Every row gives one point. The window is the flat piece filled in between its corners: a triangle in 3 columns, a solid with four corners in 4, and so on. A path goes straight from each point to the next, and from the last back to the first. List the points from which the path goes on through the window.
In the rows, zero is written as 128.

Window, 3 rows:
[[134 125 146]
 [ 80 121 136]
 [175 114  74]]
Path:
(1): [175  74 126]
(2): [163 126  72]
(3): [164 131  87]
(4): [176  96 108]
(5): [ 92  84 149]
(6): [164 149 133]
(7): [ 95 148 106]
(8): [ 87 108 148]
(9): [114 101 135]
(10): [173 142 116]
(11): [140 159 121]
(12): [ 85  99 112]
(13): [123  96 140]
(14): [101 148 138]
(15): [117 150 118]
(16): [ 98  90 122]
Through the window after points: 1, 5, 7, 9, 13, 15

Window, 4 rows:
[[101 137 138 163]
 [140 103  88 112]
 [136 150  94 113]
 [120 165 187 159]]
Path:
(1): [126 165 167 201]
(2): [138 155 122 151]
(3): [123 108 142  95]
(4): [104 138 128 110]
(5): [151 133 168 184]
(6): [159 145 126 162]
(7): [ 95 168 196 144]
(8): [110 154 140  90]
(9): [142 145  85 126]
(10): [166 146 160 161]
(11): [ 78 134 159 142]
(12): [104 131 130 134]
Through the window after points: 6, 8, 12

Window:
[[118 148 200 149  70 158]
 [159 152 134 137 101 111]
 [137 170 127 115  71 131]
 [136 137 151 103 120 102]
 [103  90  81 118 142 181]
 [116 148 156 121 181 122]]
Path:
(1): [164 204 134  72  87 149]
(2): [143 154 160 102 134 143]
(3): [ 71  97 107 160 164 134]
(4): [101 124 140 110 131 103]
(5): [169 175 123 127 127 148]
(6): [145 166 136 108 127 151]
(7): [128 118 107 134  85  75]
(8): [106 159 117 150 103  98]
(9): [121  97 145  90 153 206]
(10): [206 145 161 111 133 117]
(11): [ 85 141  96 121  99 116]
(12): [106 121 114 140 123 106]
(13): [183 157 143  86 124 139]
(14): [139 125 161 108 128 152]
(15): [105 121  99 152 116 148]
(16): [113 130 127 156  78 116]
Through the window after points: 2, 16

Window (9 x 9):
[[203 179 163 114 137  98 144 126  78]
 [106 108 160 123  69 179 104  81 172]
 [143 122 133  91 112 185 165 125 136]
 [ 87 112 152 178  94 149 116 137 174]
 [156 121 142  89 142  98 129 133  64]
 [172 171  97 121 134 122 106 145  37]
 [160 128  86 142 172 127 105 105 101]
 [141 185 127  73 131 103 150 117  98]
 [ 91 120 159 180  90 146 151  84 121]]
Path:
(1): [108 106 167 134 109 185 110 108 139]
(2): [127 135 130 130  87 137 148 103 140]
(3): [174 123 110 119 107 125 137 138 131]
(4): [135 149 151 114 136 134 119 119  90]
(5): [132 195 153 129 132 153 147 114 108]
(6): [181 114 138 108 116  86 137 117  90]
(7): [125 130  94 107  79  97 119 155 133]
(8): [139 139 155 133 145 139 143 114  95]
Through the window after points: 1, 5

Window:
[[116 155 107 159  88 167 161 109 157  81  86]
 [169 150 101 104  93 101 119 100  37 109 109]
 [175 129 179 145 118  91 162 160 100 160 101]
 [142  88 100 136 100 149  94 135  79 137 137]
 [ 89  79  97 119 114 156 155 113  96 123 102]
 [119  83 113  95 145 117  97 158 110  96 145]
 [142 137  92 125 112 134 146 147  98 135 137]
 [155 114 127 115 138 161 156 124 127  64 155]
 [166 123 173 103 133 142 150 190  96 119 111]
 [141 105  91 135  86 117 129 146  67  92 137]
 [ 53  89 126  64  28 104 117 103 146 121 137]]
Path:
(1): [124 123 120 131 124 123 124 130  87 142 153]
(2): [111 126 134 135  88 140 138 129  74  91 173]
(3): [141  95 112 116 115 135 131 132 112 119  98]
(4): [147 112 102  99 102 137 142 130 115 110 127]
(5): [101 131 148 173 120 103 104 179  44 116 126]
(6): [109 118 109 128 101 131 136 124  74  99 130]
(7): [178  80  85 116  93 124 136 152 100 125 109]
(8): [143 120  95 117  87 123 157 132 128 119 105]
(9): [120 129 160 144 118 158 119 126  60 107 132]
(10): [126 121 123 126 105 145 124 130  65 105 138]
(11): [155  95  93 103 119 100 111 144 130 123 110]
(12): [202 113 144 105  74 112 172 161 107  89  39]
Through the window after points: 4, 6, 10, 12
